Each point is reached from the start by the listed moves, each made 0, 1 or 2 times, or once backwards (-1), plus a little noise. Say if it took an odd or an even number of moves. Then give how often each move was made.
In the rows, 128 means zero.

Moves:
(1): [135 129  92 115 117]
(2): [163 128 121 155 145]
(3): [172  73 139 100 126]
Start: [118 142 134  82 120]
Points:
[125  86 152  27 101] => even (0, -1, 1)
[118  87 186  42 111] => odd (-1, -1, 1)
[ 87 200  53  83  99] => odd (2, 0, -1)
[ 40 195 129  83 104] => even (0, -1, -1)

Moves:
(1): [134 131 119 129 127 131 123 123 117 137 130 127 125 127]
(2): [118 131 131 126 136 135 122 133 133 143 115 125 135 130]
(3): [124 134 158 127 128 123 130 136  96 117 111 132 128 140]
(4): [120 116 107 135 126 140 125 114 127 127 131 131 133 120]
(5): [128 125 122 132 146 145 131 118 122 138 131 130 117 125]
(6): [127 128 125 132 124 140 119 115 134 125 131 121 119 125]
(7): [132 134 128 137 128 128 142 113 127 132 121 129 130 117]
(8): [126 126 125 123 118 144 132 132 137 134 135 140 123 120]
(9): [136 115 119 146 127 138 125 124 133 141 130 123 122 121]
(10): [129 119 130 117 129 132 131 121 126 139 121 124 126 123]
(11): [116 131 142 123 130 123 130 130 124 134 143 118 131 128]
Start: [121 109 129 146 124 117 137 142 127 113 124 130 145 140]
Points:
[ 89  85  81 159 125 141 121  93 177 137  99 104 178 109] => odd (-1, 2, -1, 2, -1, 1, 1, -1, 0, 1, 0)
[151  79 145 164 156 164 108  94  61 163 136  81  78 140] => even (2, -1, 1, -1, 2, 2, -1, -1, 2, 2, 1)
[142 125 138 184 134 134 148  72  73 101 111 112 116 126] => odd (1, -1, 1, 0, 1, 2, 2, -1, 0, 0, 0)
[102  74 140 161 166 211 127 111  46 219  89 122 119 118] => odd (2, 2, 2, 1, 2, 0, 0, 1, 2, 2, 1)
[122  33  44 181 162 162 131  94 126 163 173 111 127 106] => odd (0, -1, -1, 2, 2, -1, -1, -1, 2, 1, 1)
[ 92 107 164 145 159 146 168  48   7 123 115 109 131 116] => odd (1, -1, 2, 2, 2, 1, 2, -1, -1, 2, 2)

Moves:
(1): [128 144 132 125 125 122 142 128 135 123 120 113 131 119 121 121 130 123
 126 129 132 120 138]
(2): [111 137 149 152 124 120 135 106 131 140 116 154 146 159 129 136 116 150
 128 117 152 132 106]
(3): [126 133 129 128 127 124 128 132 128 126 110 113 136 125 117 138 128 127
 128 126 129 140 126]
(4): [133 121 143 138 104 117 131 124 131 135 124 130 121 130 117 132 117 130
 134 127 116 121 152]
(5): [108 142 121 129 131 107 106 128 118 108 117 130 114 122 118 126 117 123
 142 142 120 147 136]
(6): [132 138 128 133 148 137 127 131 141 123 134 130 122 143 122 116 120 125
 126 113 125 126 134]
(7): [125 140 144 129 128 114 125 128 108 115 122 107 136 122 139 143 144 127
 139 112 111 117 113]
(8): [146 133 145 119 151 137 160 128 119  99 135 154 118 143 132 134 125 122
 104 134 134 125 166]
(9): [128 146 144 115 132 130 131 138 140 116 123 120 133 137 127 131 128 122
 135 133 133 125 123]
(10): [137 137 141 126 136 115 141 139 126 134 120 121 144 134 140 131 132 117
 126 136 121 132 124]
(11): [123 129 129 118 129 127 130 135 119 149 130 119 139 126 118 123 133 134
 132 133 129 124 138]
(12): [130 130 130 113 128 130 129 138 135 139 142 139 123 126 119 133 119 126
 120 121 124 130 123]
(13): [144 116 135 120 119 137 164 126 104 145 120 141 124 119 164 142 129 141
 128 107 136 119 158]
(14): [129 138 134 132 113 137 126 115 123 127 118 131 122 123 115 126 111 131
 138 129 134 124 118]
(15): [132 149 140 132 134 133 123 140 133 124 128 123 130 118 126 125 124 146
 120 133 131 130 134]
(16): [143 127 120 117 150 131 137 134 127 143 148 132 116 120 108 145 145 140
 136 149 121 132 138]
(17): [131 128 145 128 135 115 116 119 129 118 128 146 141 106 111 131 120 132
 151 119 134 129 122]
(18): [121 126 101 122 131 112 108 138 122 134 112 126 127 131 108 119 130 139
 128 140 106 120 113]
(19): [134 132 122 140 126 119 134 154 105 125 126 134 131 106 126 142 129 121
 139 136 126 131 144]
(20): [118 121 132 140 130 146 145 115 148 144 119 120 115 112 116 122 102 120
 126 113 137  87 121]
Start: [111 125 134 139 121 137 134 114 127 143 139 129 108 134 118 155 138 134
 157 132 117 124 142]
Points:
[ 96 246 229 167 113  77 137  62 142  29   7 121  62 140  67  94  20 135
 202  92  70  28 196] => odd (2, 0, -1, 2, 2, 2, 1, 1, 1, 1, -1, -1, 1, 2, 1, -1, 1, 2, -1, 1)
[126 127 198  93 119 159 161 141 201  96 148  68 101 188 159 159 140  55
  81 122  74  57 111] => even (-1, -1, 0, 1, -1, -1, 1, 1, 2, 1, -1, 1, -1, -1, 0, -1, -1, 0, -1, 1)
[104 136 181  64  78  52 134 137 115 233  80 181 198 193 101 151 114 183
 157 146 104 147 125] => even (0, 1, 0, 1, 0, -1, -1, 0, 1, 2, 2, 2, 1, 0, 0, -1, 1, 2, -1, -1)

Moves:
(1): [133 119 132 115 122 126 128 132 127 124 134 129 123 131 126 118 124 124
 127 118 131 126 123 122 129 123]
(2): [121 138 131 125 118 124 127 123 135 134 132 136 137 134 127 129 127 125
 121 126 117 126 120 130 132 132]
(3): [129 118 129 134 126 129 131 131 134 129 128 132 132 121 136 126 117 129
 124 124 124 126 124 126 128 133]
(4): [122 116 136 140 124 133 138 144 132 127 126 122 130 129 121 126 133 136
 126 121 132 123 133 129 140 126]
(5): [130 128 134 126 133 136 123 131 121 133 140 135 132 131 124 131 129 137
 119 127 128 135 128 130 126 124]
(6): [127 139 126 125 131 133 122 121 140 128 126 125 132 132 119 128 121 131
 131 125 133 133 131 130 125 136]
(7): [128 125 126 120 135 121 131 134 129 140 121 139 129 125 129 130 129 139
 132 121 138 130 124 119 139 133]
(8): [137 122 134 122 121 115 123 137 126 129 121 119 133 130 132 140 132 123
 124 126 133 129 128 129 125 124]
(9): [124 127 132 123 127 123 125 130 136 120 122 129 130 129 126 124 130 128
 124 134 131 126 130 134 125 126]
(10): [126 126 130 133 136 126 135 125 131 134 124 121 116 125 119 125 120 123
 121 136 122 123 118 121 122 130]
(11): [126 124 110 131 123 128 131 121 132 131 140 123 132 123 131 124 140 129
 127 132 139 121 129 125 128 135]
(12): [134 129 118 131 126 116 130 131 126 122 130 133 120 133 127 127 128 134
 127 131 124 134 136 124 124 132]
(13): [128 137 122 135 132 118 114 128 128 135 130 127 132 123 127 116 124 124
 127 121 133 128 125 127 128 124]
(14): [126 128 137 134 127 121 121 122 124 125 128 128 131 134 130 127 130 136
 131 132 133 130 124 121 127 133]
(15): [131 130 128 122 130 137 126 124 134 129 125 128 120 132 135 120 137 124
 125 125 134 130 123 130 130 134]
(16): [134 134 126 125 126 131 131 123 119 127 120 126 134 122 133 128 130 128
 116 127 128 126 132 122 130 126]
(17): [135 129 130 133 121 127 132 123 122 128 122 136 132 128 121 120 139 125
 128 130 133 119 131 128 125 131]
(18): [118 135 139 118 111 134 124 136 125 132 132 129 123 114 135 124 135 138
 131 128 129 127 123 130 117 133]
(19): [136 132 131 128 131 127 135 128 143 120 132 127 130 118 128 137 134 130
 130 124 129 126 127 127 128 127]
(20): [134 134 135 124 130 129 136 139 128 134 128 120 141 133 136 115 126 123
 131 141 131 124 133 111 117 123]
(21): [140 135 133 127 124 130 123 128 129 122 138 133 121 120 124 130 120 125
 125 130 147 121 133 130 143 142]
(22): [128 130 124 134 127 127 135 126 126 128 128 126 130 126 126 124 130 128
 129 129 137 132 125 134 130 117]
(23): [127 123 130 121 129 123 135 121 125 130 129 122 130 122 124 127 131 127
 132 131 120 138 126 132 126 126]
(24): [135 130 126 130 122 132 123 133 136 144 129 126 128 131 125 129 129 133
 133 140 117 129 127 130 131 126]
Start: [139 121 120 129 140 133 124 122 115 126 133 109 128 133 132 132 134 116
 127 119 130 122 123 128 122 131]
Points:
[153 122  89  92 157 163 175 147 183 169 156 102 129 143 130  99 187 147
 162 146 155 120 138  88 133 172] => even (0, 0, -1, 1, 0, 1, 2, -1, 0, 0, 2, 1, -1, -1, 2, -1, 0, 0, 1, 2, 0, -1, 1, 1)
[177 145 143 182 119  85 154 163 186 166 141 119 157 129 112 162  94 157
 136 143 112 131 108 108 146 145] => odd (-1, 2, 2, 1, 0, 1, 1, 1, -1, 1, -1, 2, 0, 1, -1, -1, 0, 0, 2, 1, 1, 2, 0, 2)
[100 178 141 127  76 164  91  89 123 145 148 161 189 138 141 103 169 171
 111 107 124 109 112 114  87 188] => odd (0, 2, 1, 0, 1, 2, 0, -1, 0, -1, 1, 0, 0, 2, 0, 1, 2, 2, 0, 0, -1, -1, -1, 0)
[205 151 176  72  83 159  85 129 141 117 163 115 153 131 142 105 176 109
 118  93 249  85 127 114 127 180] => odd (2, 0, 0, 0, 1, 2, 0, 2, 0, -1, 1, -1, 0, 1, 2, 0, 2, 1, 1, 1, 2, 0, -1, 0)
[126 138 126  60 105 156 120 115 132 122 175 140 195 123 148 112 132 140
  98 104 193 109 120 111  99 136] => even (2, 1, 1, -1, 2, 2, 1, 0, 2, -1, 2, -1, -1, 0, -1, 1, 0, 1, 0, 1, 0, 1, -1, -1)
[108 182 132 110 130 123 125 129 108 148 116  97 183  89 194  82 103 130
 131 103  78 154 122  87  70 142] => odd (-1, 1, 2, 0, -1, 1, 0, -1, -1, -1, -1, 1, 2, 0, 0, 2, -1, 2, 0, 2, -1, -1, 2, -1)
[153 111 135  57  57 104 171 169 147 149 152 113 148  87 163 111 214 129
 126  65 191  97 119 101 154 191] => even (1, 2, 0, 2, -1, 0, 2, 2, -1, -1, 2, 1, 0, -1, 2, 0, 1, 2, 1, 1, 1, -1, 2, -1)
[154  96  65 122 147  71 144 115 136  98  96 110 175 146 172 168 134 130
 101 122 153 161 145 134 104 117] => even (-1, 0, 2, -1, 0, 1, 1, 2, 2, -1, 1, 2, -1, 0, 0, 1, -1, -1, 0, 0, -1, 2, 0, -1)
[205  60 126 137 130 103 182 130 174  99 110  96  96 109 102  87 138  74
 141 146 106 114 110 155 108  84] => odd (2, -1, 2, 0, -1, -1, -1, 0, 2, 1, -1, 1, 0, -1, 1, -1, 2, -1, 2, 0, 0, 2, 2, 2)
[139  83 181 136 111  98 122 146 157  70 131 134 128 172 135 154 152 113
 120  39 141  99 100 124 180 140] => even (2, 2, 0, 2, -1, -1, 0, 1, 0, -1, -1, 0, 0, 2, 1, -1, 0, -1, 2, -1, 0, -1, -1, -1)
[176 162  99  52 130 104 123 146 155 225 146  42 180  71 148 103 184 130
 181 124 172 145  96  90  72  98] => odd (1, -1, -1, -1, 0, 2, 2, 2, -1, 0, 2, -1, 2, -1, 0, 0, 0, 2, 2, 2, -1, 1, 2, 2)

Moves:
(1): [122 129 124 115 124 126 135 128 124 120 122 134 123 127 136 128 137 129
 141 117 133 114 123 122 134 123]
(2): [123 121 116 129 130 129 130 126 147 125 133 127 134 131 133 132 127 129
 135 129 122 132 132 131 135 129]
(3): [123 139 123 132 124 120 141 114 118 115 131 125 128 123 126 133 112 120
 134 121 127 127 133 134 119 124]
(4): [129 128 123 131 131 124 122 136 128 119 124 130 124 133 129 132 127 127
 130 133 121 124 117 123 123 126]
(5): [133 129 123 128 124 131 124 117 129 129 126 129 138 127 129 128 126 132
 127 125 131 132 133 124 138 139]
(6): [127 139 134 134 145 134 140 126 137 127 126 137 142 153 139 136 141 130
 135 144 131 135 110 125 130 138]
(7): [133 136 123 138 121 120 123 125 137 116 115 128 123 124 135 123 112 123
 127 118 127 131 131 139 114 118]
(8): [131 139 128 116 121 110 140 117 160 117 146 135 131 141 126 129 124 118
 114 123 144 123 119 128 132 128]
(9): [127 133 132 127 125 127 124 144 116 118 123 128 127 132 136 138 140 131
 143 127 129 122 127 130 115 121]
(10): [119 127 121 120 120 110 134 135 130 111 135 134 139 127 140 128 138 132
 123 128 112 126 124 134 140 132]
(11): [143 134 114 118 137 125 128 140 129 137 128 129 117 114 122 112 113 119
 107 131 118 128 117 141 150 131]
(12): [136 129 119 126 129 134 126 138 147 150 116 138 127 133 124 127 126 132
 119 120 140 140 109 133 138 113]
(13): [127 133 129 140 130 131 121 122 131 124 119 122 133 130 129 132 122 124
 128 134 123 128 135 137 130 112]
(14): [130 122 125 125 118 127 120 122 123 117 130 128 132 128 132 116 132 127
 129 119 134 130 129 119 143 137]
(15): [129 130 126 118 140 134 117 132 122 130 136 111 121 130 129 125 137 137
 120 127 120 135 132 120 121 126]
(16): [134 145 141 128 106 135 116 121 129 143 132 130 137 120 135 112 126 120
 116 125 123 126 134 138 123 124]
(17): [128 138 126 123 124 116 130 118 131 128 127 129 126 128 122 121 133 120
 126 120 135 121 114 128 132 131]
(18): [119 147 123 134 131 130 127 126 126 140 131 118 129 137 137 127 114 138
 126 119 117 123 132 130 121 122]
(19): [130 138 141 104 132 120 123 131 125 125 131 131 130 116 139 135 122 125
 133 130 137 147 118 138 122 125]
(20): [130 122 140 125 122 134 142 121 125 129 130 122 131 136 120 131 131 125
 131 125 130 119 133 131 118 128]
(21): [122 138 120 121 128 121 127 127 123 133 127 124 134 130 135 134 120 126
 127 121 120 135 139 128 125 126]
(22): [136 135 117 140 119 128 125 116 119 135 123 113 136 129 137 123 126 124
 127 137 129 143 131 135 132 126]
(23): [129 124 120 133 142 113 133 119 137 120 139 135 130 141 124 138 130 124
 124 131 144 125 126 130 111 128]
(24): [128 127 123 122 130 126 133 121 118 136 127 129 121 125 130 137 127 133
 124 106 122 128 131 126 138 128]
Start: [133 132 126 142 139 106 130 136 129 120 130 135 129 126 134 115 134 129
 133 115 121 139 133 125 125 138]
Points:
[164 192   7 145 184  40 190  54 208  68 116 146 144 201 152 152  95  72
 117  67 150 147 110 145 206 136] => odd (1, 2, 1, 0, 1, 2, 1, 2, 1, -1, 2, 0, 2, 1, 0, -1, 1, -1, -1, 0, 2, 1, 1, 2)
[144 128  74 105 114  80 134 101 137  19  99 124 131 134 171 128 144 136
 147  26 143 147 159 125 161 102] => odd (2, 0, 1, -1, 2, 0, 2, 1, 1, 1, 0, 1, 2, 2, 2, -1, -1, -1, 0, 1, 0, 0, 0, 1)
[150 132 119 130  85 149 133 173 164 213 103 172 129 137 135 119 154 130
 149  58 164  96 153 148  90  76] => odd (2, 1, -1, -1, 0, -1, 0, 0, 2, -1, 0, 2, -1, -1, -1, 2, -1, 0, -1, 1, 1, 0, 1, 0)
[168 227 138 150 112 169  92 126  64 202  49  68 139  95 193 104  64 152
 120  55  64 168 184 206 101  53] => odd (1, -1, 0, -1, 2, 0, 2, -1, 1, 0, 1, 1, 2, -1, 1, 1, -1, 2, 1, 2, 0, 1, -1, 1)
[146 185 118  64 163  78 158 101 228  94 150 126 121 165 170 126  88 139
 109  32 119 146  88 153 171 132] => even (0, 2, -1, 0, 1, 1, 2, 2, 0, 0, 1, 0, 1, 1, 1, -1, 1, 2, 2, 2, -1, -1, -1, 2)
[145 158  82  38  93  47 203 157 201  89 178 182 162 139 185 125 125 122
 117  42 126 119  97 176 212 147] => odd (1, 2, 0, -1, 1, 0, 0, 2, 2, 2, 2, 1, -1, 1, -1, 0, -1, 1, 1, 2, 0, 0, 0, 1)
[195 248  59 197 141  85 149  78 159 108  62 141 131 190 174  78  82  59
 122  88 183 136  37 207 113  47] => odd (2, 0, 2, 1, -1, 2, 2, 0, 1, -1, 2, 2, 2, 2, 0, 1, 1, 1, 0, 1, -1, 2, 2, 0)

Moves:
(1): [113 126 132 118 129 136 131 139 122 127 127 136 129 138 126 140 116 132
 117 130 118 136 133 140 130 120]
(2): [132 126 128 129 128 132 126 130 133 126 131 133 132 123 135 122 133 133
 137 121 130 130 140 125 134 128]
(3): [136 135 126 129 121 121 133 145 133 128 124 127 127 142 138 134 115 127
 113 141 135 115 129 130 108 121]
(4): [142 110 127 123 125 120 114 120 130 122 125 120 120 127 122 130 127 114
 120 134 130 126 127 126 118 122]
(5): [143 113 117 127 149 116 128 138 122 120 117 119 119 125 129 113 132 128
 131 143 136 127 129 133 124 126]
(6): [122 124 122 123 136 118 135 133 122 141 133 127 130 124 121 130 125 118
 127 133 141 117 129 124 129 122]
(7): [133 122 128 127 118 133 126 126 125 124 135 135 115 130 136 134 126 133
 123 121 120 121 143 130 128 133]
(8): [133 133 140 123 130 121 138 121 133 134 119 132 126 132 115 126 130 131
 131 127 123 133 134 120 123 119]
(9): [126 127 111 132 123 126 127 134 118 132 134 133 138 124 126 126 129 121
 126 123 118 139 128 123 138 145]
(10): [121 126 124 129 144 129 131 132 121 135 122 119 125 133 126 126 137 124
 140 141 127 135 127 116 131 117]
(11): [126 123 125 129 127 129 121 128 120 129 144 133 126 138 127 116 133 120
 125 117 137 123 127 131 120 129]
(12): [116 129 122 149 130 121 121 123 118 120 134 140 127 123 133 141 119 128
 134 127 136 140 126 129 126 130]
(13): [130 117 133 118 142 138 130 122 117 128 125 141 125 143 125 121 126 121
 131 126 119 124 131 125 131 126]
(14): [120 132 108 134 132 136 116 145 109 142 146 139 118 124 133 130 116 140
 137 135 127 138 115 123 127 124]
(15): [130 126 131 131 118 122 127 124 135 114 132 130 126 131 130 118 123 122
 139 118 131 122 126 129 131 130]
(16): [128 131 132 130 148 126 124 141 133 122 130 132 119 132 139 121 141 128
 135 131 121 111 127 136 127 118]
(17): [131 129 133 136 124 137 129 126 142 125 127 133 121 123 132 129 127 123
 124 136 127 134 128 126 115 137]
(18): [134 120 123 133 129 130 134 129 129 127 128 127 125 129 136 125 132 113
 134 112 133 109 124 133 117 115]
(19): [148 120 131 136 142 119 125 124 128 122 134 122 133 131 134 131 134 136
 137 127 124 131 129 136 131 143]
(20): [123 131 130 123 119 127 125 126 139 132 119 135 125 127 129 128 136 135
 143 130 126 129 125 121 126 129]
(21): [138 134 130 119 153 125 128 137 130 115 128 130 129 126 130 130 142 136
 146 133 124 138 129 123 136 131]
(22): [129 133 125 118 132 139 135 117 132 134 134 129 119 132 138 130 123 115
 122 121 132 119 134 154 128 110]
(23): [118 140 132 114 118 115 125 124 116 133 125 120 131 128 133 125 107 128
 132 124 132 141 133 119 114 135]
(24): [121 123 127 126 138 124 137 124 137 126 127 129 134 134 132 135 136 131
 114 127 121 128 113 130 141 113]
Start: [127 131 121 120 126 132 127 124 124 128 127 135 123 121 126 120 126 130
 134 128 132 133 129 129 121 129]
Points:
[106 208 109  53  87 149 138  91 108 169 174 154 112  93 150 141  89 186
 120  70  68 197 149 122 177 102] => odd (-1, 1, -1, 0, -1, -1, 2, 2, 1, -1, -1, -1, -1, 2, 0, 0, -1, -1, -1, -1, 1, 2, 2, 2)
[ 90 142 152 110 222 154 144 176  92 131 186 249  91 215 149 144 123 149
 140 115  84 121 139 148 105  84] => odd (2, 0, 1, -1, -1, 1, 1, 2, 0, 0, 2, 1, 2, 1, 0, 2, 1, 0, 1, 0, 1, 0, 0, 1)
[100 152 114 147 234 111 137 107  33 208 182 175 105 159 143  97 112  66
 243  96 180 131 131  94  41  99] => even (-1, 0, 0, -1, -1, 2, -1, 2, 0, 2, 2, 2, 2, 1, -1, 1, 1, 2, 2, 0, 0, 1, 2, -1)
[234 141 157  97  52 135 141  90 240 109  72 121  37 131 147 108 125 139
 160 172 145 102 196 136  59  95] => odd (-1, 1, 2, 1, 1, -1, 2, 2, -1, 1, -1, -1, -1, 0, 2, -1, 1, -1, 0, 2, 0, 2, -1, -1)
[142 149 148 166  96 133 128 121 154  94 161 188 116 174 220 113 128 131
 117  73 104  84 178 141  88 162] => even (-1, 2, 2, -1, -1, -1, 2, 0, 1, 0, 1, 1, 1, -1, 0, 2, 1, 0, 1, 0, -1, 0, 1, 1)
[197  82 145  54 176 101  96 185 149  83  79 151  70 176 194 116 119 125
 119 184  93  85 133 123  20 129] => even (1, 0, 2, 2, 1, 0, 1, -1, 0, -1, 0, -1, 2, 0, -1, 2, 2, 1, 1, 2, 1, -1, 2, 1)
[128 134 162 134  25 115  57  87 143 114 141 183  59 114 118 137  71 128
 163 127 146 155 125  77  16 167] => odd (0, -1, 0, 2, -1, 0, 1, 1, -1, -1, 1, 1, 0, 1, 1, 0, 2, 0, 0, 2, 0, -1, 1, -1)
[101 172  75 117 184  85 145 221  77 180 161 162 116 149 153  95 112 105
 148 145 176 122 190 139  61  93] => even (1, 2, 2, -1, 1, 2, 0, 2, 2, 1, 2, 1, -1, 0, -1, 2, 0, 0, 0, 0, 0, 1, 1, -1)
